Each wall is flat, endless, passes through zero and stands at right angles to its row. A trip goes straight from one point to another. List the walls that it crosses, first one first.

Walls:
(1): [ 0.21 -1.99]
(2): [1.28 0.34]
(3): [ 0.34 -1.55]
(4): [ 1.34 -0.70]
(5): [-0.66  0.52]
(6): [-1.05 -4.01]
Trips:
[2.53 1.51] to [-1.04  2.12] => 5, 4, 2
[ 2.13 -0.26] to [-0.40  2.14] => 1, 3, 5, 4
[1.19 2.06] to [-2.87  3.25] => 4, 2
[ 0.59 -1.55] to [ 0.52 -1.37] => none
[-2.52  0.14] to [-0.74  0.95] => 6

Walls:
(1): [ 1.48 -0.60 -0.45 -0.21  3.48 -1.79  2.42  1.61 -0.11  0.34 -0.19]
(2): [-3.16 -0.83  1.69 -1.54 -2.44  0.54 -1.11 -0.72 -1.15 -0.44 -0.45]
(3): [-1.60  1.70  1.55  2.82 -0.79 -0.10 -1.08  0.52 -0.67 -1.25  0.37]
Trips:
[-1.35  0.40  0.03  2.07 -1.41 -1.67 -0.24 -0.86  0.57 -1.52  3.11] to [-2.22  1.05  1.06  1.06  0.59 -0.29 -0.05 -1.84 -0.33  0.27 -1.08] => none
[-0.70 -1.96  0.44  0.45  1.05 -0.34 -2.40  1.39  1.78 -2.41 -0.62] to [ 2.39 -2.38  2.09  2.13  1.65  3.26  1.66 -0.49  1.48  0.29 -1.01] => 1, 2, 3
[-3.70 -2.19  1.53 -0.43 -1.89 -2.47 -0.38 -0.49  0.07 -1.70 -0.66] to [-1.44  3.06  1.44  0.02 -1.58  1.01 -0.29  2.37  0.20 -1.82 -0.77] => none
[-1.18  2.29  0.59  0.47  0.73 -0.84  3.57  0.31 -2.51  0.69  0.68] to [ 0.89 -0.17 -1.15 -0.49 -0.80  1.99 -2.44  2.67 -2.86 -0.61 -1.23] => 2, 1
[-0.65 -1.00  0.21 -1.01 -0.84  0.80  1.58 -2.41 -0.39  0.94 -1.60] to [ 1.83 -1.88  0.06 -1.16 -0.58  0.63  4.55  2.84 -4.03 -1.60 -1.76] => 1, 2
[-0.89  0.64  0.92  1.59 -2.02  2.67 -0.57 -3.33  3.36 -0.78 -2.50] to [ 3.17  0.85 -1.77 -1.49 -2.41 -1.29  4.67 -0.16 -0.09  0.48  2.37] => 3, 2, 1
[ 3.11  1.37 -0.79 -0.39 -1.17 -2.37  0.96 -0.54 -0.56 -1.06 -0.74] to [ 3.38 -0.96 -1.60  0.68  1.30 -1.37  0.63  1.37 -1.54  0.59 -3.88] => none
[-1.32 -0.25 -0.09 -1.06 -2.12  2.45  4.15  0.23  1.34 -0.22  0.10] to [ 1.59  2.19 -1.65 -0.27  0.27 -2.34 -0.43 -1.90 -3.06  2.37 -0.58] => 1, 2
[ 0.57 -2.20 -0.82  0.23 -0.95  1.58  0.88  1.52 -2.94 -1.31 -1.04] to [-0.76 -0.53  0.50 -0.01 -1.31 -1.52 -0.82 -0.93  0.53  0.16 -0.54] => 1, 3
[ 0.34 -1.36  0.52 -1.87  1.26  0.77  0.42 -0.29  0.12  2.57  4.30] to [ 0.43 -0.83 -1.44  3.04 -0.79  0.41 -0.13  1.69  0.05  1.91  0.07] => 3

Walls:
(1): [ 0.20 -1.25  3.36  1.47 -1.11 -1.73  1.04 -0.48  1.43 -0.37 -1.52 -1.75
  1.77  1.96  0.60 -0.31 -1.43 -1.70 -2.00 -2.90  0.48  1.92 -0.50  1.09]
(2): [ 1.83 -0.05 -3.15 -2.03 -1.67 -0.37  1.27  0.43 -0.20 -0.71 -1.42  1.59
 -1.00  0.95  4.37  2.17 -1.91 -1.28  0.89  0.26  0.11 -0.08  2.48 -2.39]
(3): [ 1.52  0.20 -1.05  0.38  1.33  1.06  2.54  0.93 -1.03  0.17 -3.31 -1.49
 -2.28  0.33 -0.30  0.67 -0.36 -1.02  0.45 -1.59  2.87  0.28 -0.11  4.01]
(4): [ 0.16 -0.74 -1.41 -0.97 -0.24 -0.63  2.63 -1.23 -1.15  1.35  0.94  1.17
 -0.53 -0.43 -0.50  2.75  1.58  0.13 -0.62  1.04 -2.51  0.54 -0.15 -0.19]
Trips:
[ 0.54  0.35 -1.45  0.56 -1.71  1.82 -3.11 -1.37  2.25  0.00 -0.70 -0.10
  1.92 -1.17  0.72 -1.48 -0.75 -0.54  0.32  1.15  3.56  0.81 -4.09  0.97] to [ 3.06 -1.05 -3.69  0.01 -0.73  1.61  2.47  2.48 -2.66 -0.40  0.49  0.96
 -0.41  0.16 -3.41 -0.04  3.52 -2.30 -0.08  0.39 -0.20  0.07 -0.56  1.36] => 1, 4, 2
[ 1.67 -1.13 -2.18 -0.19  0.85 -2.69  0.61  1.89 -0.18  1.51 -1.24  1.95
  0.01  2.27  0.83 -2.60  2.61  2.66 -1.84  1.88  1.00 -0.48  1.97 -0.63] to [-1.71 -3.86 -0.12 -1.61 -1.03  1.93 -0.62  2.32  0.15 -1.52 -2.15  0.51
 -0.35 -1.98 -1.19  2.48  1.81  2.88 -1.82 -0.41  0.85  2.62  0.53  1.78] => 3, 2
[-1.79  2.64  1.45 -1.09 -0.53  0.62  1.62 -1.66  0.66 -0.01 -0.97 -3.79
  0.86 -0.89 -3.17 -1.41 -0.69  1.40  0.40 -0.52 -0.44 -0.17 -0.83 -0.22] to [ 2.42 -0.29  1.08 -0.20  1.98 -0.56  0.32  0.13  1.97 -0.29 -0.90  0.06
 -2.91 -1.17  1.05  0.44  0.93 -0.52 -1.91 -0.15 -1.05 -3.04  1.53 -0.55] => 1, 4, 2
[ 3.44 -1.61  2.03 -1.36  3.26 -0.82  2.36  0.27  0.03 -1.97 -1.40 -0.68
  0.59  1.72 -1.46  1.01  1.52 -1.28 -0.93 -3.05 -4.20  1.01  1.79 -1.57] to [-1.25 -0.62 -1.81  0.43  0.68 -1.58  0.84 -0.38 -1.10  2.73 -0.02  0.39
 -1.01 -0.55 -1.34 -2.00  1.38 -2.93  1.18 -1.71 -0.75 -0.37  0.83 -0.77] => 2, 1
[ 0.47  0.90 -0.61  0.73 -0.62  0.74  1.65  0.04 -2.72  1.81 -2.09  1.80
  0.30  1.59 -2.99 -0.34 -1.33 -1.39  2.67  0.76 -0.80  1.32 -0.58 -1.44] to [-0.09 -0.24  1.79  2.67  0.53  1.51  0.83  0.10  2.65 -0.58  2.69  0.29
 -0.10  1.54  1.95 -0.91  1.92 -0.80 -0.04 -0.44 -4.45  0.15  2.29 -0.85] => 3, 1, 2
[-1.19  3.15 -0.23  1.23  2.20 -0.86  1.97  1.19 -2.63  1.81 -0.43  1.03
 -0.67 -1.16  0.53 -4.19 -2.59 -0.15 -1.21  2.10  0.15 -0.91 -1.82 -0.66] to [ 2.28 -0.18 -0.34  1.42 -1.01  0.92 -2.15  1.67  1.57  1.77  3.71 -1.08
  1.80 -1.02  0.91  0.52  2.23 -0.02 -0.61 -0.01 -1.51  0.76  1.01  2.17] => 3, 4
[ 1.48  0.87 -1.94  2.61  1.07  1.08 -3.18  2.57  1.57  1.41 -0.47  2.49
 -0.11 -2.75 -0.35  1.12 -0.53 -0.86 -2.80 -1.85 -2.39  2.45 -1.13  0.22] to [ 0.46  0.89 -2.55  2.69 -2.66  0.46 -1.22  1.45  2.77 -1.56 -0.83 -1.58
 -1.21  0.14  1.85 -1.64 -1.43  0.60 -2.25 -1.94 -0.67  0.77  0.84  0.31] => 4, 1, 2, 3
